Each row of a before or after table is a point. The points were changed in one or more steps. Then noise was added and the rows were shuffled. The steps act on columns, c1 being the first. Name the steps. A step turns or swaps two columns, mirrors them in a line or flattens them onto one, adds a multiple of one to another, or multiplies or shifts one. Angles are multiples of 10 degrees, from the lower column toward the higher: turns from -170 to 170, lines from 10 to 170 but not 90. Use the fewest steps. Two steps may share a column if one is a turn and the other turns, adds or multiplies; they go together, in the order done. Otherwise the lowest column goes first.

Before:
[[-57, -16],
[-55, 31],
[-7, 43],
[58, 16],
[6, 5],
[-11, 1],
[-38, -49],
[-57, 18],
[-43, 27],
[50, -6],
[-49, -41],
[-61, 89],
[2, 62],
[60, -21]]
After:
[[51, 33],
[22, -36],
[54, 6],
[-43, -16],
[1, 2],
[-53, -44],
[-61, -6],
[50, -17],
[28, 57],
[21, -54],
[18, 56],
[60, -15],
[77, -63],
[-3, -10]]
Steps: turn c1 and c2 by -160 degrees

Before:
[[47, 28, 27, 67],
[17, 10, -47, -43],
[-28, -20, -36, -29],
[-65, -51, 96, 19],
[-58, 53, -40, 47],
[26, -21, 5, 16],
[-24, 10, 8, 2],
[-71, 66, 46, 28]]
After:
[[-70, -103, -36, -5],
[22, -22, 31, 80],
[-12, 32, -28, -35],
[33, 48, 3, -36],
[-73, -32, 73, 0],
[-69, 45, 46, 23],
[21, -9, -19, 23],
[-27, -6, 12, -6]]
Steps: turn c1 and c4 by 20 degrees; turn c2 and c3 by 80 degrees

Before:
[[43, 37, -21, -20, 45, -12, -149, -11],
[-23, -6, -7, -9, -9, 6, -79, 29],
[-29, -41, -17, 13, 11, 45, -27, 55],
[32, 59, 37, 36, 37, 50, -152, 9],
[-3, 42, -25, 51, -56, 59, 49, -2],
[-47, 5, 43, 13, 49, 32, -67, 22],
[-35, -24, 40, -20, -12, 54, -54, -22],
[20, -2, -17, 11, 4, 81, 88, -2],
[-50, 54, -48, 21, 1, 73, 76, -19],
[20, 11, 13, 59, 40, -20, -110, -35],
[-21, 13, 60, -18, 8, 0, -22, 43]]
After:
[[-46, 6, 33, 15, -43, -43, -67, -1],
[43, 37, -29, -20, -14, -17, -147, -46],
[19, -5, -26, 11, 2, -68, 88, 46],
[37, 58, 25, 33, -22, -58, -150, 7],
[-48, 52, -58, 20, 16, -66, 75, 41],
[-22, -11, -14, -5, -17, 11, -80, 17],
[-3, 44, -35, 47, 28, -12, 49, 75],
[-25, -41, -25, 16, -54, -24, -28, 45],
[18, 14, 4, 55, 12, -17, -109, -51],
[-33, -24, 31, -15, 27, -42, -51, 32],
[-23, 14, 51, -17, -41, 11, -22, 15]]
Steps: shift c3 by -10; turn c5 and c8 by 120 degrees; turn c6 and c8 by 140 degrees

Before:
[[0, -35, 56, -19, 23, 42, 17, 41, 33, -43, -8],
[-32, 36, 49, 0, -8, 25, -121, 25, 20, 21, -4],
[23, 27, -76, 0, 0, 25, 21, -10, 84, -30, 0],
[-34, 3, -225, -31, -27, -70, 31, 37, 20, 21, -8],
[-29, 41, 40, -52, -51, 57, -4, 28, 45, 3, 22],
[2, 33, 43, 26, -62, 54, -37, 41, 12, 0, 5],
[16, 38, 8, -45, -2, 51, 13, 6, 25, 37, 19],
[23, 49, 57, 8, -15, 28, 36, 44, 4, 26, 10],
[-28, 42, -22, -18, -7, 18, 33, -83, -17, -103, -1],
[4, 15, 50, -17, -68, -54, -75, -61, 4, 21, -13],
[-25, 39, -7, -2, 21, -60, 36, 23, 88, 8, 57],
[-26, 20, 55, -11, -44, 34, 20, 1, 79, -4, 36],
[-37, 12, 54, 25, -8, 47, 33, -25, 15, 36, -11],
[-9, -48, -3, -22, -40, 53, 34, -27, -3, -11, 158]]
After:
[[-2, 2, 63, 24, -9, 3, -27, -40, 84, -21, 26],
[3, -3, -57, -29, -16, 12, 28, 14, 21, 119, 35],
[8, 12, -67, 23, -20, 7, 24, 1, 7, -33, 48],
[26, 7, -55, 1, -69, 28, -1, 0, 9, 30, 36],
[-29, -5, 149, -29, -5, 4, 19, -176, 22, -38, 6],
[29, -11, -26, -40, -26, 13, 34, 58, 16, -36, 9],
[-55, 23, -50, -27, -62, 15, 6, 4, 37, 2, 35],
[-2, 60, -7, -25, 36, -14, 9, -20, 89, -34, 40],
[-20, -1, 73, -28, -10, 6, -108, 47, -17, -29, 45],
[-8, 36, -40, -23, -50, 20, -2, 31, 81, -19, 21],
[-21, -3, -68, 2, 0, -7, -45, 3, 35, -17, -36],
[-22, -13, 3, 5, -41, 15, 23, 79, 1, 76, 10],
[-19, 162, 15, -5, -54, 22, -18, 18, -5, -32, -44],
[-46, 24, -12, 15, -18, 4, 35, 2, 23, -19, 39]]
Steps: swap c1 and c4; swap c2 and c11; turn c3 and c8 by 140 degrees; flatten c5 and c6 onto the line at 160 degrees; turn c7 and c10 by -90 degrees

Before:
[[44, -49, -23, 39, 27, -40, -50, 19, 62, -20, 22, 14],
[36, -1, 25, -29, -21, -39, 6, -25, -3, 62, -12, -54],
[-38, 75, -16, -42, -20, -31, 55, 32, -32, -22, 58, -32],
[-40, -16, -18, 19, 23, -72, 7, -26, -30, 27, 6, -76],
[29, 59, -91, 41, -3, 47, 83, 58, 52, -50, -14, 40],
[-86, 56, 17, -38, -39, 10, 10, 29, -29, 8, 11, -24],
[55, -6, 59, 89, 67, -52, -15, -2, 14, 34, -24, -17],
[-67, 50, -19, -59, 5, -6, 16, 1, -71, 48, -14, -26],
[22, 0, 9, -22, 112, 56, 45, 51, 43, -38, 22, 23],
[74, 32, 0, 27, 92, 56, -12, -32, 39, -39, 28, 43],
[62, -34, 15, 59, 5, -2, -24, 5, -43, 20, -5, -67],
[-31, 17, -12, -24, -41, 8, 69, -9, -8, -63, -10, 14],
[-44, 81, -30, -83, 10, -5, 21, 42, -9, -78, -24, -22],
[43, -47, 22, 25, 24, -91, -31, 4, -59, 41, 2, -3]]
After:
[[-41, -16, -36, 19, 24, -59, 39, -25, -9, 29, 28, 75],
[-45, 81, 24, -82, 10, -19, -12, 41, -25, -77, -4, 34],
[29, 60, 158, 40, -1, -17, -96, 58, 14, -50, -52, 12],
[21, 1, 5, -22, 111, 14, -68, 52, 40, -39, -27, -27],
[41, -48, -32, 25, 24, -50, 84, 3, -26, 42, 52, -7],
[-68, 51, 7, -59, 5, -13, -7, 1, -47, 46, 56, 32],
[45, -49, 43, 38, 28, 0, 64, 20, 52, -21, -44, -2],
[73, 32, 35, 27, 94, 52, -27, -32, 43, -38, -20, -36],
[62, -33, -76, 57, 5, 14, 21, 7, -24, 20, 33, 52],
[54, -6, -96, 89, 68, -31, 47, -1, -13, 35, -23, -14],
[35, -2, -78, -27, -21, -33, 20, -25, -13, 61, -5, 33],
[-88, 55, -43, -39, -38, -1, -13, 29, -4, 9, 30, 13],
[-30, 18, 26, -23, -41, -38, -59, -9, -11, -64, 3, -5],
[-37, 73, -4, -42, -19, -62, -22, 31, 35, -24, 58, 33]]
Steps: turn c3 and c12 by -150 degrees; multiply c3 by 1.6; mirror c6 and c7 in the line at 160 degrees; turn c9 and c11 by -60 degrees

Before:
[[-97, -7, 6, 31, -39, -24, -29, 33, 62, 21, 19, -10, 43, 11, -61, 80, 5, -24],
[-51, -42, -54, 35, 0, 46, 7, -31, 46, -45, 96, 9, 1, 33, 10, -67, 14, 81],
[87, -11, 52, -58, 22, -50, 14, 62, -6, -17, 51, 74, -31, 16, 75, -29, 24, -17],
[61, 16, -11, -27, -44, 8, -68, -35, 60, -20, 91, -17, 19, -44, 23, -7, -44, -4],
[-89, -68, -29, -63, 15, -14, -5, 51, 34, 18, 33, -50, -41, 89, 13, -4, 41, 34],
[37, -20, -52, -5, 35, 22, 14, 31, -2, -106, -31, -56, 38, 30, -18, 25, 28, 84],
[-29, -78, -16, -63, -14, -25, 25, -87, 17, 20, -5, 1, 64, -11, -14, -75, -21, -50],
[37, -3, 93, -50, -10, -5, -6, -53, 43, -26, 87, -45, 37, -19, 42, -30, 45, 22],
[-19, -14, 23, 51, -18, -36, 24, -55, -28, -8, 1, -6, 29, -16, -18, 42, 15, 38],
[-35, 47, 19, -6, 28, -48, 18, -39, 36, -19, 32, 104, 5, -20, 33, 90, 27, -30]]
After:
[[41, -8, 79, -24, 48, 31, -102, 13, -20, 15, -29, -54, 30, -3, -15, 29, 28, -21],
[-47, -37, 79, -35, -1, 45, -45, 66, 67, 5, 86, 11, 6, 28, 11, -68, 10, -21],
[31, 5, -77, 22, -8, -7, -21, 49, 90, -5, 82, -36, 40, -39, 44, -34, 44, -24],
[-19, -17, -11, 10, -15, -36, -6, -84, 14, 21, 0, -8, 24, 50, -12, 31, 15, -17],
[-25, -82, -5, 25, -19, -23, 12, -10, 89, 18, -6, -3, 61, -55, -21, -73, -25, 20],
[-97, -15, -11, -12, -45, -16, 19, 128, 34, -28, 21, -6, 45, 31, -60, 73, 5, 10],
[63, 10, 12, 40, -39, 8, -17, 91, 99, -71, 91, -10, 14, -23, 19, 3, -44, 2],
[-42, 47, -16, 24, 24, -49, -21, 38, 73, 31, 31, 101, 3, -2, 33, 90, 27, 7],
[88, -4, -58, -5, 16, -43, -20, 9, -52, 17, 54, 66, -32, -59, 75, -23, 15, 1],
[-94, -69, 38, -77, 13, -10, 9, 83, -7, -7, 31, -53, -35, -79, 15, -8, 41, -4]]
Steps: turn c3 and c18 by -160 degrees; multiply c18 by 0.4; turn c4 and c14 by 100 degrees; swap c7 and c10; multiply c9 by 2; turn c8 and c9 by -60 degrees

Before:
[[3, 18, 0, 27, -26, 23, -101, -40, 2, -35, 9, 45, 9, 24, -61, -16, -23, -47, -27, -35, 40, -4, -81, 26],
[58, 29, -1, 23, 46, 40, -86, -27, 4, -15, 73, -40, 37, 10, -35, -25, -50, 100, -34, -35, -26, -16, -73, 22],
[51, 7, 32, 4, 52, 17, 4, -65, 67, 13, 68, 52, 42, 43, 2, 24, -31, 38, 9, -5, -24, 49, -46, -58],
[72, 52, -7, -63, 45, -30, -111, 22, 16, 7, -32, -61, 96, 3, -66, 29, -10, 17, 27, -41, 11, -21, -57, 60],
[67, -74, -89, -79, -36, -77, 23, 22, 45, -70, -8, -70, 0, 17, -29, 20, 58, 60, -24, 23, 1, -2, 56, -11],
[-16, 50, -30, -84, -10, -54, -68, 36, 88, -10, 55, -31, -3, 89, -9, -30, 13, -14, 39, -45, 60, 40, -6, -55],
[-41, -8, -70, 41, 0, -26, -10, 48, -4, -79, 53, 46, 13, 62, -28, 7, 11, -43, 22, -31, -33, -4, -36, -18],
[-66, -61, 34, -17, -44, 41, -60, 10, -20, 22, 70, -32, -37, 24, 51, -44, -31, -47, -15, 23, -28, 39, -32, 13],
[-43, 52, -78, 8, -43, 57, -62, 30, 0, -90, 9, -28, -7, 95, -9, 42, 56, -11, -7, -66, -9, -65, -40, -66],
[-46, -57, 9, -77, 14, -62, -83, -7, 4, 15, -2, 29, 79, 77, 64, 12, -49, 95, -40, -102, 80, -34, -2, -6],
[-66, -79, -22, -10, 45, -9, -60, -50, -11, -3, -25, -24, -21, 62, -66, -73, -24, 64, -7, 26, 25, 34, 10, 27]]
After:
[[67, -9, -88, -80, -32, 98, 23, 23, -45, 2, -67, -67, 0, 18, -29, 44, 58, 5, -25, -76, 2, -3, 36, -14],
[59, 26, -1, 21, 44, 32, -84, -26, -4, 74, -4, -41, 35, 9, -35, -59, -50, -101, -34, 34, -30, -19, -49, 23],
[52, 4, 35, 2, 54, 15, 2, -67, -68, 67, 25, 54, 43, 41, 3, -6, -30, -39, 9, 7, -25, 47, -50, -58],
[-39, 32, -69, 41, -1, -6, -9, 46, 6, 67, -69, 46, 10, 63, -26, -15, 12, 51, 22, -2, -31, -5, -37, -15],
[71, 29, -8, -61, 47, 32, -110, 22, -13, -35, 1, -64, 96, 3, -64, -2, -10, 5, 26, 59, 11, -22, -61, 59],
[-65, -11, 32, -18, -45, -62, -61, 9, 20, 65, 34, -32, -38, 22, 51, -52, -33, 13, -16, -63, -28, 40, -7, 10],
[-64, -9, -22, -11, 47, 51, -60, -50, 8, -22, -7, -26, -19, 64, -68, -56, -24, -43, -3, -82, 23, 32, 46, 26],
[1, 32, -1, 25, -23, -46, -101, -39, -4, 17, -33, 42, 8, 22, -59, -56, -21, 23, -26, 22, 40, -3, -62, 25],
[-45, 55, -76, 8, -37, -50, -62, 31, -1, 25, -87, -32, -7, 94, -10, 16, 56, -27, -6, 62, -8, -66, -56, -67],
[-43, 112, 10, -78, 13, 109, -84, -6, -5, -4, 15, 27, 80, 77, 63, 10, -45, -31, -41, -39, 82, -36, -11, -5],
[-14, 34, -30, -81, -9, 32, -69, 33, -91, 55, -2, -30, -3, 91, -10, -28, 12, 45, 39, 56, 58, 41, 11, -53]]
Steps: turn c2 and c20 by 100 degrees; turn c6 and c18 by -140 degrees; multiply c9 by -1; mirror c10 and c11 in the line at 50 degrees; turn c16 and c23 by -30 degrees
